Each row of a before or after table is a point. One or more steps were done to the points. Then noise was added and the rows were shuffled. The steps act on columns, c1 being the first. Write out the steps. A step turns or swaps two columns, mirrors them in a line or flattens them onto one, adds a multiple of one to another, or multiplies or shifts one. Angles are multiples of 10 degrees, from the lower column toward the higher: turns from -170 to 170, lines from 10 to 170 but not 90. Use the fewest steps. Two steps may share a column if one is a turn and the other turns, adds or multiplies; they go together, in the order done. Otherwise the lowest column goes first.
In the rows, zero is written as 128.

Before (9 x 3)
[[140  82 171]
 [159  97 143]
 [145  54 149]
 [149 174 128]
 [125 139 136]
 [133 141 114]
 [107 142 126]
 [164 158 145]
 [137  65 140]]
After (9 x 3)
[[158 209 104]
 [117 193 147]
 [134 228 109]
 [169 132 129]
 [144 111 125]
 [154 104 120]
 [117 189 121]
 [132 190 136]
 [153 147 106]]
Steps: turn c1 and c3 by -70 degrees; shift c2 by 50

Before (10 x 4)
[[104 116  85 166]
 [125 105 126  90]
 [104 114 145 134]
 [ 77 115  56 167]
 [101 115 129 159]
 [156 126 144 124]
 [140 122  66 115]
 [ 77 121 126 128]
 [153 179 141 146]
 [ 73 138 147 110]]
After (10 x 4)
[[130 130  77 138]
 [126  84 125 139]
 [ 52 164  76 149]
 [152 113  71 117]
 [ 70 115 138 131]
 [130 155 101 147]
 [141 155 157  82]
 [143 125 157 134]
 [ 87 167 104 147]
 [147 131 104 145]]
Steps: swap c1 and c3; turn c2 and c4 by -80 degrees

Before (12 x 6)
[[101  96 117 119 123 109]
 [101 131 165 106 139 146]
 [103 125 126 136 131 138]
 [102 117 103 117 132 140]
 [101  86 106 106  89 133]
 [113 104 249 117 133 134]
 [154  99 110 106 134 127]
 [110 127 114 118 118  99]
 [151 100 110 120 125 139]
 [114 116 122 109 109  50]
 [133 118 106 149 134 116]
 [105 122 139 109  83 126]]
After (12 x 6)
[[194 141 234 117 126 134]
 [152 122 132 124 176 126]
 [145 131 117 116 153  71]
 [162 108 154 103 128 139]
 [146 126  96 118 126 138]
 [163 143 105 122 137 117]
 [114 167 115 103 129 127]
 [140 117 110 123 140 107]
 [161 150  91 118 173 129]
 [149 116 121 132 124 133]
 [118 165 114 120 133 135]
 [124 138 106 146 113 119]]
Steps: turn c1 and c2 by 150 degrees; turn c1 and c3 by -20 degrees; mirror c4 and c5 in the line at 170 degrees; multiply c6 by 0.7

Before (9 x 8)
[[135 157 122 187 117 109 115 145]
 [134 111 157 110  87  74 118 132]
 [150 169 150 153  79 123 148 125]
 [127 126 141 110 219  98 147  66]
 [164 103 121 149  93 129 150 143]
 [129 145 208 123 105 155 153 157]
 [137 131 196 109  95 157  87 122]
 [105 114 179 129  82 120 141 100]
 [128 143 116  99 151 155 133 158]]
After (9 x 8)
[[134 129 134 186 159 109 113 143]
 [137 158 154  94 142 176  87 115]
 [129 144 162 115 152 179 148 161]
 [127 100 108 113 133 148 127 158]
 [164 167 124 129 115 127 146 146]
 [150 158 144 137 183 131 148 128]
 [134 171 172  88 125  91 118 130]
 [128  44 151 153  95 106 157  71]
 [103 176 163 103 131 138 146 104]]
Steps: turn c2 and c5 by 110 degrees; add -0.5 times c2 to c4; multiply c3 by 0.7; turn c3 and c6 by 30 degrees; turn c7 and c8 by 10 degrees
